Each row is a point. Examples show where two turns around zero, p and q, send a point. Write where each new point lands after one turn and then the other. Backwards means that the second turn is done in reverse. Each puzzle has new turns, and all numbers are rounded.

Turn p:
[-3.2 -4.6  1.8] => [ 5.6 -0.2 -1.8]
[-1.8  2.5 -3.8] => [-1.8 -4.2  1.8]
[ 5.4 -2.4  7.2] => [ 0.7  9.0 -2.5]
[ 3.3  0.6 -2.1] => [-3.6 -0.1 -1.7]
[-0.4  1.7 -0.6] => [-0.9 -0.7  1.4]
[-3.4  2.2 -2.4] => [ 0.1 -3.8  2.7]
Turn q:
[ 3.3 -1.3  1.9] => [ 1.5  1.0 -3.6]
[-2.5  8.4 -0.3] => [2.7 3.3 7.6]
[-2.2 -0.1 -4.6] => [-4.4 -0.2  2.5]
[-1.1 -2.5 -1.2] => [-2.2 -1.9 -0.7]
[-2.4 -1.8  0.3] => [-0.6 -2.9  0.3]
[ 5.0 -2.7  4.0] => [ 3.0  0.8 -6.2]
Where do these land?
p, then q: [2.8 0.6 3.8] => [2.0 2.3 3.7]
q, then p: [-5.5 -3.2 -1.7] => [ 6.1 -0.1 -2.5]
q, then p backwards: [-4.9 -0.3 -3.3] => [-0.7  5.2 -2.8]
q, then p: [ 2.5 -0.9 -1.0] => [-1.0 -2.3  1.2]
q, then p: [5.0 3.8 2.3] => [-6.3  1.0  2.1]

Turn p:
[ 3.2  2.0 -1.0  3.6  2.0  2.9] => [ 3.2  0.5  0.2  1.9 -5.2 -0.1]
[ 2.6 -3.3  1.1  2.4 -1.2  3.6] => [ 2.8  2.8 -3.2 -2.0 -2.2 -2.1]
[4.7 0.7 0.0 1.5 3.0 0.0] => [ 3.8  2.2  2.5  2.0 -2.0 -0.5]
[ 1.5  4.5 -3.7 -6.6 -2.6 -3.9] => [-1.6  0.4  0.8  4.9  5.2  6.8]
[-4.6  2.8 -1.3  2.6  2.8  4.1] => [-0.4 -6.0 -0.2 -1.1 -4.9  0.4]
[-4.8  1.5  4.9 -1.4  2.7  0.6] => [-2.8 -2.5  3.9 -5.3 -0.9  0.8]
[ 0.4 -3.6 -1.4  3.0 -6.8 -3.0] => [-3.4  3.4 -5.4  2.5  2.2 -4.0]
[-3.1 -4.6  1.4 -5.2  0.1 -4.4] => [-1.6 -0.7  1.5 -3.0  7.9 -1.4]
Turn q:
[ 4.5  4.0 -4.0  0.0 -0.3 -2.2] => [-2.4 -1.8 -4.2  4.7 -2.0 -2.2]
[ 5.6 -5.6 -3.9  1.3  3.7 -5.7] => [ 0.0 -2.6  4.5  9.8 -0.8  1.5]
[-1.3  1.3  0.0  1.0 -4.3  3.0] => [ 0.5 -0.1 -1.3 -4.2 -3.3 -1.1]
[-1.5  2.9  0.4  2.1  5.3  4.2] => [ 3.7  4.3 -4.3  0.0  1.9  2.6]
[-1.0 -3.9  4.6 -4.0 -3.5  0.4] => [-3.4 -1.6  4.7 -5.1  0.9  1.8]
[-3.0  0.4  4.7  2.7  3.0 -0.8] => [ 4.3 -0.5  0.0 -1.8  5.0  1.0]
[-3.3  0.9 -1.8 -3.1 -3.9  1.0] => [-2.7  2.2  0.7 -3.4 -1.8 -3.6]
Where do these land?
p, then q backwards: [ 3.2  3.0 -2.9 -2.6  2.5  0.2] => [ 1.9 -3.7  0.5  3.2  3.6  0.0]
p, then q: [-2.3 -1.5 -3.3  2.1 -2.9  8.3] => [-3.6  2.1  2.8  2.9 -7.8 -2.4]
p, then q backwards: [-4.3 -0.3  6.7 -2.8 -2.3 -2.5] => [-2.4 -0.5  3.7 -7.6 -2.3  1.1]
q, then p: [ 2.0  2.8 -3.8  5.5  2.8 -0.4] => [ 1.8  2.3 -2.7  6.1 -2.3 -2.5]
q, then p: [-4.4 -3.8  1.3 -4.0  1.7 -4.5] => [-1.5  0.0  7.4 -3.8 -1.3 -1.1]
q, then p: [ 4.0  1.3  1.2 -1.3 -4.0 -3.0] => [-0.9 -2.0 -2.5 -2.1  3.6 -4.2]
q, then p: [ 1.8 -1.5  0.8  3.2  2.1  1.8] => [ 2.9  1.9 -2.3 -0.1 -2.5  0.6]

Turn p:
[ -0.7  -2.0  -1.3  -2.3  -0.1   1.7 -16.8   1.5  -3.1] => [  3.8  -3.2  -5.6   2.5  -0.8  -7.7  -0.9   7.2 -11.6]
[-1.3 -4.7  1.5 -9.7  2.5  2.9  3.7  1.6  1.8] => [-5.6  2.0 -2.6  6.4  4.5 -1.0 -5.0  1.8  4.7]
[6.1 2.3 2.5 1.2 0.9 3.5 2.4 0.1 2.6] => [ 2.7  2.4 -0.8  1.9  3.7  0.6  4.2 -4.7  2.0]
[ 3.3  0.1 -2.7  1.7 -2.9 -2.9  1.9 -0.1 -2.0] => [-2.4  0.9  1.3 -3.9 -0.6  0.4  0.7 -3.9 -2.3]
[-2.3 -2.0  5.6  1.6  2.1 -4.9  2.6  1.4 -1.3] => [-1.7  3.7  4.1  2.2 -2.9  5.0  0.6  3.2  0.2]
[-0.9  2.7 -2.2  0.7 -0.9  2.3  3.6  2.2 -1.5] => [ 1.9 -0.7  1.2 -1.6  1.0  1.4 -3.7 -3.5  1.5]
[-0.4 -2.2 -1.0  2.7 -1.2 -0.4  2.5  1.5  3.0] => [ 0.1  3.4  0.8 -3.5  0.1 -0.3  0.0  0.5  2.8]
[-1.3  1.6  2.2  0.4 -2.9  1.8 -3.0 -3.7 -0.2] => [ 1.8 -3.1  1.5  1.9 -2.5 -3.8  2.1  0.0  0.0]
[-2.3 -3.0 -1.6  2.3  3.3 -2.1 -0.1 -2.1 -2.7] => [-1.9 -2.1  2.6 -2.4  1.0  2.5  0.3  4.4 -1.5]
[-0.3  7.3 -2.9  1.2 -0.8 -1.8  3.2 -2.3  3.4] => [ 1.3 -3.3 -2.5 -3.3 -3.5  2.9  1.5 -4.8  4.3]
Turn q:
[-0.1  2.8  1.3  2.2 -1.0 -2.1 -1.5  2.8  1.0] => [-0.3 -0.9  1.9  0.7  3.7 -1.6  1.1 -0.7  2.7]
[ 2.8 -4.5  3.1 -4.5  2.7  3.3  0.6  4.1  1.8] => [ 1.9  5.6 -1.0 -1.7  3.0 -1.0 -2.0 -0.2 -6.6]
[ 4.4 -0.6 -4.2  5.0 -1.3  0.4 -1.0  0.1  1.8] => [ 3.1 -2.2 -3.6  0.4  0.1 -0.4  2.7 -5.5  1.8]
[-4.3  0.8 -3.8 -2.9  1.6 -4.1  4.3 -3.4 -0.8] => [ 1.1 -1.6  0.0 -3.5 -4.6  1.7 -0.9  6.4  3.1]
[ 2.4 -2.8  4.9 -3.6 -1.0 -4.3 -1.8  4.6 -2.4] => [ 2.1  3.9  4.3  0.4  5.1  2.2 -5.5 -0.8 -0.3]
[ 2.3  4.5 -3.6 -3.1  1.1 -3.6 -1.4 -0.8 -5.4] => [-1.8  0.1 -3.7  0.4  1.5  5.2 -2.9  2.3  5.8]
[ 5.1  2.1  2.1  6.7  2.9 -0.8 -3.3 -2.5 -1.8] => [-4.5 -3.7 -2.0 -1.1  1.8 -1.1 -2.2 -7.4  2.4]
[-1.4  1.5 -1.4  3.2  0.0  6.1  1.2  5.3 -0.6] => [-1.2 -1.4 -1.0  0.2  3.6  1.1  7.1 -0.1 -3.8]
[-7.2 -1.2  0.7  3.5  3.6  5.0 -4.1 -3.0  3.8] => [-6.0  2.2  2.4 -1.9 -5.5 -4.6  6.0 -1.8 -1.7]
[-4.2  1.2  1.9 -2.2 -3.9 -1.9  2.0 -4.2  5.2] => [ 1.7 -1.0  3.2  2.8 -4.4 -5.5 -0.9  4.6  1.2]
[ 0.3 -3.9 -0.9 -4.3 -4.7  1.9  5.1 -3.1 -2.6] => [ 4.0 -1.3 -0.5  3.2 -4.5  3.8 -2.8  3.2 -4.7]
Where do these land?
p, then q: [-3.5  1.8  3.8 -4.6 -0.4 -0.7 -0.2  3.2 -1.8] => [-1.4 -1.4  1.7  3.4  0.4 -0.1  3.6 -5.4  2.0]
q, then p: [-4.9 -5.4 -1.7  1.6  2.4  0.7 -7.2  1.7 -4.6] => [ 2.8 -5.0  3.0  5.7 -1.7 -1.6 -0.5 -3.8  6.8]
p, then q backwards: [-1.1 -0.8 -0.2 -4.3 -3.3 -1.9 -0.3 -2.1 -0.2] => [-0.7  2.1  2.1  1.0  0.8  1.5 -1.4 -4.8  0.7]
q, then p: [ 1.7 -2.8  0.8  7.2  2.0  3.2  6.1 -0.8  3.0] => [-9.9 -0.8  3.3  0.4  2.1 -1.0 -0.5  0.2 -3.1]
p, then q backwards: [ 3.7 -1.9 -1.4  5.7  1.5  2.8 -1.4 -0.2  7.7] => [-0.3  1.2 -6.0 -0.3  3.2 -1.3  0.1  6.6  5.5]
q, then p: [ 0.6  1.9 -3.7  6.5  1.3  2.8  0.6  0.7  2.2] => [-6.6 -0.5  1.5 -2.8  2.1  0.9 -0.5 -0.1  3.9]
p, then q: [ 1.1 -0.2 -1.1 -5.0 -0.8 -4.0  3.6  1.4  0.2] => [-3.0  0.4  1.3  1.9 -4.2 -0.7  4.5  1.8  1.9]
q, then p: [ 3.3  2.5  0.8 -4.7 -0.2  1.9  0.5 -2.4 -0.9] => [ 3.3 -1.1 -1.5 -4.2 -0.4 -0.2 -2.0  1.5 -3.4]
p, then q: [-0.8  5.1  4.1 -3.9 -7.5 -0.7  1.7  0.0 -4.1] => [-1.3 -4.4  4.7  5.4 -5.2 -1.2 -2.2 -4.9  2.4]
q, then p backwards: [ 4.9 -1.3 -4.2  1.1  1.8  1.7  0.4  0.5  3.0] => [ 3.6  3.7 -2.6  0.1 -0.5  1.0 -2.6  1.8  3.9]
p, then q: [-4.3 -2.6  3.7  5.5  3.4 -4.8 -5.8  1.7 -6.3] => [-1.5 -0.7  2.8  4.0  8.9  6.4 -0.1 -1.1 -5.7]
q, then p: [-0.8  3.5 -1.0 -5.0 -0.3 -0.9  2.1 -3.6  1.9] => [ 2.0  4.2 -2.9 -3.6 -2.4 -0.8 -2.7 -0.1 -2.2]

Turn p:
[-3.1 -4.8 -3.1  1.2 -0.5 -2.6 -1.0  1.8  2.8 -0.6  7.2  5.7  2.3 -3.8] => [-2.4  0.4 -3.5 -1.8  3.6 -4.3 -4.7 -0.6  6.0  1.5 -3.9  1.6 -4.8 -3.6]
[ 3.0  3.3 -3.4  5.1 -2.0  2.4 -1.6  5.0  0.3 -1.3 -4.3 -1.4  2.3  2.4] => [ 2.4 -2.4  1.9 -2.7 -1.3  7.0  2.8 -1.3 -0.7 -0.7  3.1  4.5 -3.7 -1.1]
[ 1.6 -1.2  2.0 -1.3 -2.9  1.6  0.7 -2.8 -1.5 -4.2 -2.7 -8.2 -2.0  2.9] => [ 2.3 -2.2  1.5  1.2 -8.5  0.9 -0.5  2.2 -1.0 -2.0  2.4 -0.2  3.8  4.3]
[ 4.0  3.3  5.2 -2.4  0.9  4.1  3.2  2.9 -0.9 -4.1 -3.7 -1.9 -1.6 -0.7] => [ 3.2 -3.1  0.2  5.4  1.6  4.2  0.5  1.4 -1.3 -3.9  5.2 -0.6  3.6  2.4]
[-5.9  0.0 -3.7  4.5  4.1  2.1 -2.8  5.4  0.6  1.4 -1.5 -0.7 -1.0 -1.4] => [ 2.3  3.1  2.5 -4.3  2.9  2.8 -4.8 -4.0 -2.0  0.5 -0.8  5.0  0.1 -3.2]
[ 1.8  2.4  5.4  0.5  0.8  3.0  0.1 -2.2 -2.7 -0.9  2.2 -3.0 -1.4  5.2] => [ 2.9 -1.6  3.1  2.8 -2.7  3.8  0.7  0.2  0.6  1.4 -1.0 -5.7  3.0  2.8]
[ 4.9 -0.6 -6.1  2.9  4.6  5.3 -3.1  3.5 -1.4 -2.2 -5.9  1.2 -1.2  1.1] => [ 4.0  0.3  1.3  1.7 -0.5  5.6 -1.5  1.5 -6.0  2.9  4.8  4.6 -4.6 -4.5]
[-3.9 -1.7  3.7 -3.4 -1.6 -5.3  1.5 -7.8  2.3 -0.9  1.3  4.4  4.7 -0.1] => [-3.4  3.2 -1.4 -0.8 -0.6 -7.2  3.3  3.6  5.0 -3.7 -2.5 -5.8  1.1 -2.6]
[ 5.7 -0.8  1.8  0.9  0.2  2.4  0.8  1.5  5.4  0.7 -5.0  0.2 -3.3  2.4] => [ 2.2  2.5 -4.4  2.1 -0.3  6.3  1.9  3.6 -3.2 -1.6  1.0  1.2 -1.5  3.0]
[-3.1 -4.2  2.0 -0.9 -2.7 -4.4  2.3 -0.5 -3.3  3.4  2.0  5.1  0.5 -1.5] => [-6.0  0.3 -1.9  2.4  0.7 -4.4  0.1 -3.5  0.8 -2.3 -5.2 -1.7 -0.9 -2.2]
[ 0.6  3.1 -4.7  4.3 -0.4  1.5 -4.9  2.5  0.5 -0.9 -2.2  2.9 -4.7 -2.9] => [-0.5  3.3 -1.6 -0.7  0.9  4.2 -0.6 -3.7  0.2  4.8  5.1  4.9 -1.5 -2.4]
[-3.3 -0.7 -1.8 -2.8  2.4 -5.3 -6.2  4.4 -0.7  3.8  4.2  1.5  1.4 -3.0] => [ 0.9 -1.5 -4.2 -5.1  4.3 -5.3 -1.8 -5.7 -1.0  3.2 -2.6 -0.2  0.0 -3.5]
[ 0.2 -2.9  3.3 -3.3 -2.5  0.1  1.3 -6.2  1.9  5.8  2.8  2.5  4.8 -5.9] => [-2.2  0.9 -1.9  3.1  2.9 -7.4  5.4  3.8  3.2  0.6 -6.5  1.3  2.3  0.2]
[-4.8  2.1 -1.5 -6.3 -2.4 -1.9  4.7 -4.4 -1.5  1.1  4.9 -2.8  0.2  3.9] => [-1.7  0.1  5.1 -1.6 -1.4 -7.5 -0.2 -1.1  1.2 -1.1 -0.6 -5.5 -0.4  6.8]
[ 2.3  2.6  1.0  1.0  2.0 -3.0  4.9 -3.3 -1.6 -1.2  0.6 -5.6 -1.0  1.3] => [-3.7 -3.3  3.1 -1.7 -1.6  1.6 -0.5  3.9 -1.8  0.1  1.4 -3.3  3.6  3.7]
Turn q:
[-3.9 -0.5  1.6  0.1 -6.5  1.1 -2.0  0.5  3.9  0.6 -1.6 -0.6 -1.4  2.3] => [ 1.8 -5.7 -1.6 -4.4  1.4 -4.0  0.0 -0.2  0.4  2.0  1.5  1.6 -1.9  1.9]
[ -3.6  -1.3   1.8   1.1   2.2  -3.4   3.6   2.5 -15.1   1.2  -1.6  -3.4
  -0.1  -0.6] => [-8.5  3.1  2.2  1.0  1.1 -0.6  1.4 -0.4 -4.5 -4.5 -8.5  1.4 -6.1 -7.5]
[-2.3 -2.5 -2.5  4.9  1.6 -1.7  0.8  1.5 -3.7 -2.2  1.3  6.0  2.7 -0.4] => [-4.1  0.6  0.4  2.1 -0.4 -1.9  1.2  4.2  2.0  1.6 -3.7  1.4  5.2 -4.5]
[-0.4 -4.9  1.3  2.5  1.3 -1.7 -1.9 -1.8 -1.8  1.0 -0.4 -4.5 -0.5 -3.1] => [-0.8  2.6 -0.9  1.2  0.1 -1.8 -3.6 -0.7  4.1 -0.6 -2.7 -1.1 -4.9 -1.4]
[-3.7 -3.3 -4.3 -3.1  0.2 -2.7 -3.0 -0.7  2.2 -3.6  1.6 -1.6  1.8  1.4] => [ 2.2 -2.3 -5.2  3.7  2.0  1.5 -2.6  1.4  1.3  1.6 -1.7  5.0  0.0  0.6]
[-1.2 -4.4 -0.4 -1.0  2.0  0.1 -5.6  2.8 -0.5  3.0  0.4 -1.1 -2.2 -1.9] => [-2.7  1.2 -0.9  1.6  3.9 -2.1 -3.5 -1.6  2.1  0.6 -3.3 -0.6 -1.1  4.5]
[ 0.9  1.5  1.4 -2.5  0.0 -0.1  4.2 -2.5 -1.9  1.1  0.6  1.1  2.7 -4.6] => [-0.8  1.9  3.6  1.4  1.0  2.6  2.6 -2.0  1.5 -1.8  3.5  1.0 -0.8 -3.7]
[ 0.9 -1.2  2.9 -0.7  0.1  3.1 -3.4  2.1  4.3  0.8  6.7  4.5  1.1  0.3] => [-1.4 -0.1  2.3 -1.1 -1.0 -0.1 -2.4 -3.2  2.4  5.7  2.0  2.2  5.5  4.4]
[ 1.9 -1.1 -2.7 -1.9 -3.9  2.6  1.8  2.5 -0.3  0.7 -2.8 -1.3  2.3 -0.4] => [ 4.1  0.5  3.3 -1.3  3.0 -0.8  2.6  2.0 -0.5 -1.7 -1.0  2.3 -1.1  1.5]
[-1.0  8.3  0.1  1.3  2.3 -1.2  3.7  3.0  5.0  2.0 -2.2  7.6  2.5 -1.0] => [-1.1 -4.3  1.1  1.5 -2.5 -0.2  7.9 -1.6  0.4 -3.2  3.9 -3.0  8.4  0.5]
[  3.1  -0.4  -1.2  -0.7   0.5  -0.5   1.7  -2.6   1.4   1.8  -0.8   0.8
 -12.7   0.9] => [-2.6 -1.1 -1.6 -3.9  2.3  5.4 -2.2  4.0 -1.2  1.1  2.3 -9.0 -3.0  3.2]
[ 1.8 -3.1  1.2 -1.8  1.8  5.6  2.8 -5.7 -0.6 -0.1 -2.5 -3.7 -0.9  6.0] => [ 3.9 -0.5  4.1  2.5 -2.5  0.4 -3.9  3.0 -5.4  2.6  1.9 -1.8 -6.2 -0.1]
[-1.8 -3.9  1.0 -0.4  1.4  2.9  2.2  1.2  0.9 -9.6 -1.7 -2.8  1.9  2.3] => [ 7.3 -2.9  0.6  1.8 -0.4  1.1 -2.6 -0.3 -2.1  4.0 -5.5  0.8  0.3 -5.0]
[ 2.3 17.3 -1.1  3.9 -1.6  2.7 -4.5 -5.2  1.6  1.1 -0.3 -0.4 -3.6 -1.2] => [ 0.5  2.5 -5.6 -6.6 -3.0 -2.4 -1.2 -2.3 -6.1 -8.6 11.3 -4.6  5.8 -0.1]
[ 2.4 -3.7 -1.3  0.6  2.0 -3.5  3.3  2.5  1.7  1.8  5.4 -1.6  3.2 -0.3] => [-0.8  1.3  2.0  1.7 -4.1  4.4  0.4  0.7  5.4 -0.3 -3.3  3.3  0.0  2.4]
[ 4.4  3.2  2.0 -2.1 -3.4 -3.2 -3.6  0.1  2.9  0.4 -2.3  0.9  3.3  0.2] => [ 3.1  3.0 -3.5 -1.1 -0.7 -1.7  5.8 -2.8  0.3  1.2  3.1  1.1  0.1  3.0]
Where do these land?
p, then q backwards: [ 1.4 -1.7  1.5  1.4  6.0 -8.0 -1.8  5.9  1.6 -4.2 -0.2 -2.1 -1.8 -2.2] => [-5.0  4.9 -2.5  1.5 -1.6  0.4 -2.0 -2.8  0.6 -5.7  3.4 -1.0 -8.0 -0.1]
q, then p: [ 0.9 -3.8  2.4  5.3 -0.7 -2.3 -1.0  1.9  5.0 -4.1  4.6 -1.9 -1.2 -0.8] => [ 3.6  3.2 -4.4 -2.0 -1.1 -2.8  6.1  1.8 -1.1 -0.2  0.1  4.2 -2.5  2.8]
p, then q backwards: [ 2.0 -0.1 -3.5  1.8 -3.8  2.8  4.4 -1.0 -2.4  5.0 -4.6  5.1 -1.9  2.0] => [ 1.8 -0.6  2.0 -5.9  2.6 -3.3  2.1 -0.4 -6.5  5.3 -0.8 -0.5  3.0  2.1]
p, then q: [-3.1  6.0 -1.6  4.6 -2.7  0.1  0.1 -2.6 -3.5  5.5 -3.0  2.0 -2.4  2.4] => [-2.1 -4.4  4.1 -0.5 -2.3  0.0 -0.1 -3.0 -3.3 -1.6  6.7 -0.2 -2.9 -5.3]
q, then p backwards: [-3.1 -2.4 -4.3 -0.5 -6.0 -0.2  2.3 -0.2 -2.8 -0.4  2.5 -0.9  1.5  4.3] => [ 3.2 -3.2 -4.9  3.1  1.0  0.9  1.6  0.9  2.8  0.8 -1.7 -2.9  4.2 -3.9]
p, then q: [-5.6 -3.9 -1.2  5.0 -2.4  3.3 -0.4  5.1 -2.6 -2.6 -0.3  1.4 -5.4  3.4] => [ 1.6  2.0 -3.5 -3.9  2.2 -5.4 -4.3 -0.3 -2.0  3.0  7.8 -2.5  1.5 -1.8]
q, then p backwards: [-3.0 -2.2  1.1  0.6 -3.7  0.0  2.1  2.3 -4.2  1.5  7.5  3.4 -2.2 -0.4] => [-1.3  1.4 -3.9  7.9  0.4 -3.6  2.6 -0.8 -0.9  1.5  1.6 -1.7  0.9 -4.4]
p, then q: [ 4.7  0.5  0.1 -2.5  1.0  1.8 -2.0 -7.4 -4.6 -0.2  0.6 -0.2  5.0 -0.7] => [-2.3 -0.2  3.9 -3.0 -2.4  0.2  4.4 -1.1  6.7 -2.2 -4.4  0.1 -3.7  0.3]
p, then q: [ 2.4  5.7 -3.2 -2.1  2.5  5.7  2.7 -2.2 -0.4  0.9  0.0  1.2  2.7  2.8] => [-3.5  0.3  4.2 -2.5 -5.5  3.0 -0.5 -3.8 -1.2  1.2 -2.9 -4.0 -1.7  1.1]
p, then q: [ 2.5  0.8  5.6 -5.7  2.2 -0.4 -2.4 -2.7  2.0 -4.6 -1.6 -0.1  5.0 -2.0] => [ 4.1  3.5  0.9  0.0 -2.4  4.7  2.0  0.2  5.5 -2.4 -5.9  2.7  2.0  0.9]
p, then q: [ 3.1  0.6  1.0 -2.5  3.4 -1.6 -6.9  2.8  4.5  1.6 -1.3 -1.2  3.9 -2.9] => [ 0.4  5.3  3.2  4.5  3.1  5.6  3.1  3.1  1.1 -2.3 -1.3  0.3  1.3  2.8]
p, then q: [ 5.5  4.4  3.2 -5.0  0.0  0.6 -0.4 -0.2  1.6 -0.9 -2.6 -5.1  1.9 -2.9] => [ 0.4  2.1  4.8  1.8 -4.1  3.8  1.7  3.4  1.1  2.1 -5.0  4.8  1.3  1.0]
p, then q: [-1.6 -3.1 -0.1  0.6  4.0 -2.7 -2.5  2.7  3.9 -4.0  0.5 -4.1 -1.3 -8.7] => [-0.5  3.7 -2.7  6.0  4.4 -1.3  1.5 -0.3  2.2  1.3 -0.1  5.0  6.7  4.3]
q, then p backwards: [ 2.5 -0.8  4.1 -4.0  4.4  1.4  0.4 -3.6  0.1  3.6 -0.8 -4.5  4.0  0.5] => [-1.1 -0.5 -3.3 -1.8 -3.4  5.8  0.8  1.1 -3.6 -1.1 -1.5  3.1 -3.8  4.6]
q, then p: [-3.1 -2.6 -1.9  0.3 -0.5 -3.1 -1.5  0.4  2.4 -0.4  2.2  1.6 -8.3  1.3] => [ 5.6  2.8  0.7 -2.8 -1.1 -2.8 -3.5 -1.3 -4.5  0.0 -2.5  3.2 -2.8  0.5]
q, then p: [-5.4  2.5 -3.3  2.7 -3.6  2.5  6.7 -1.3 -0.7  3.4 -3.4  5.4  0.6  3.8] => [-1.9 -5.8 -3.2  2.4  1.6 -1.7 -7.3 -2.4  1.4 -6.6 -4.6  0.1  0.2 -1.8]
